Rows are points. The last column is the point's height on a tilted bowl or saddle (a function of degree 2), plus a little noise. Count its main directions that bend up, bend down and stay straight.

Points (10 x 3)
[[ -7  38 -22]
 [-13  23 -35]
 [-33  -8 -44]
 [ 19 -60  49]
 [ 42  -5 -26]
 [ 47  28 -39]
 [ 32  16 -40]
 [-34  43   1]
 [ 51  15 -36]
 [  7   3 -41]]
Directions: 1 up, 0 down, 1 straight

Points (10 x 3)
[[  7  42  24]
 [ 21 -60  60]
 [ 46  24  35]
 [ -1  55  35]
 [  0 -25  19]
 [ 46 -30  47]
 [  9  38  21]
 [  3  -4  11]
 [  0 -25  18]
 [-28  38  27]]
Directions: 2 up, 0 down, 0 straight

Points (18 x 4)
[[ 10 -37  49 -34]
 [ 17  -3  -2  -4]
 [ 47 -28  -1 -19]
 [-58 -50  55 -60]
 [ 38  -7  45 -24]
 [-34  22 -23 -10]
 [ 22 -33   4 -16]
 [ 28 -26 -27  -9]
 [ 44 -43  24 -35]
 [ -3  30 -36  -7]
 [ 54  33  26 -19]
 [-14 -42 -14 -22]
 [  0 -60 -59 -26]
 [-39  32   8  -1]
 [ 17  24  58  -9]
 [ 54 -22 -25 -14]
 [ 53 -42   7 -29]
 [-51 -20  44 -27]]
Directions: 0 up, 2 down, 1 straight

Points (26 x 5)
[[-32 -27  19   2 -13]
 [-39   1 -14  19 -23]
 [ 18  10  43 -13 -22]
 [ 24   0 -21  21 -27]
 [-45 -35  10  -5 -20]
 [-23  43   0  19  22]
 [-11 -23 -36  21 -43]
 [ -7 -38   8 -21   9]
 [ -4 -16   0  28 -23]
 [-24 -37  -4  40 -43]
 [  2  -5 -31  29 -34]
 [ 52  21  45   0 -60]
 [ 27  23   5  -1  -9]
 [-13 -18  36  11 -16]
 [ 21 -19  -7   1 -10]
 [-32  -7   1 -46  -9]
 [ 21  10  22  13 -20]
 [ -9 -10 -22   7 -18]
 [-32  23   4  24  -2]
 [ -8  10   9  48 -32]
 [ -4 -24   0  24 -20]
 [ -8  13 -39  12 -18]
 [ 14 -24   2  19 -16]
 [-32  20  10 -22   6]
 [-10  -7  39 -60 -12]
 [ 22 -14 -28   2 -22]]
Directions: 1 up, 3 down, 0 straight

Points (23 x 5)
[[ 24 -20 -43  14  37]
 [ 40 -46 -43  22  60]
 [ 16 -27  57 -50  13]
 [-16   7  21 -10  10]
 [ 28 -28 -25  13  31]
 [  9  60  26  56 -38]
 [-49   0  19  17  -7]
 [  9  -8 -12   1  11]
 [  8  11  29  27  15]
 [ 17  -5  -1 -30  -4]
 [ -2   6  30  40  14]
 [  3  -5  -4  27  22]
 [ 22  -1  -7  -2   6]
 [ -9 -13   9 -19   3]
 [-38  -4  30  19  -7]
 [ 14  24  12 -23   3]
 [-34 -22   9  18  -1]
 [ 23  -4   4 -25  -3]
 [-28 -11  -1  -1   8]
 [ 13  46 -53 -16  -1]
 [ 20  12 -20  -9   1]
 [ 26  16  21 -20   4]
 [ -8  -7 -22 -17  13]]
Directions: 2 up, 2 down, 0 straight

Points (41 x 7)
[[ -3  -9 -34   9 -35  -1 -13]
 [-31  12  17   8  13  -3 -12]
 [-12   8 -12  -5   9   7  -6]
 [-20 -38   3 -21   9 -10 -18]
 [-18 -28   0 -20   3  -7 -13]
 [-18   4 -25  -4   0   3  -9]
 [ -6 -19 -36  -9 -10  16 -17]
 [-29  -7   5 -49  19  26 -22]
 [-10  -5 -26 -40  60  17 -42]
 [  2 -20  -6  25   4 -11 -14]
 [  1  -3  -6  18   5   7  -6]
 [ 15  16 -20  14  14   6  -9]
 [ -1  15  14 -11  -6 -14  -7]
 [ -4 -31  -6 -26  23  21 -15]
 [-15 -22   1 -19  18   5  -8]
 [  6  35  21   8  12   6 -16]
 [  4  22  -8 -26 -16  26 -17]
 [  1  -2  25  -9 -10  -8  -8]
 [ 15 -15   5  -5   2  14  -6]
 [-18 -14 -15 -29 -21  12 -20]
 [-52  29   6   9  -7 -52 -60]
 [ -7 -10 -15  12   0 -27 -14]
 [-16  11  -1 -13  -2   2  -6]
 [ 16   2  -8 -24 -19  13 -10]
 [ -1  -2   0  34   8  -2 -13]
 [ 16  23  -1  14   0 -14  -9]
 [ 10  -2  -3   5  -7  21  -7]
 [  0  -2  -2  43  29   7 -22]
 [-20   4  22  15  37  18 -10]
 [ 15  -4  -2  -9 -17   4  -6]
 [-32  12  18  -6  -7 -15 -17]
 [  3  10  -2   0  12 -14  -4]
 [-16  -7   3  24  -2  28 -13]
 [ 17  33  -3 -36 -15 -21 -14]
 [ 10   8 -15   5  -1  24  -9]
 [ 14  23 -16 -21  -8 -12  -5]
 [ 17 -10  32  10  18  -3 -11]
 [ 12  12  -4 -13   1  -4  -3]
 [  9   9 -28 -13  15  13 -11]
 [-16 -16  19 -27  10  -8  -7]
 [ 13  32  -2  -4  10  19 -14]]
Directions: 0 up, 5 down, 1 straight
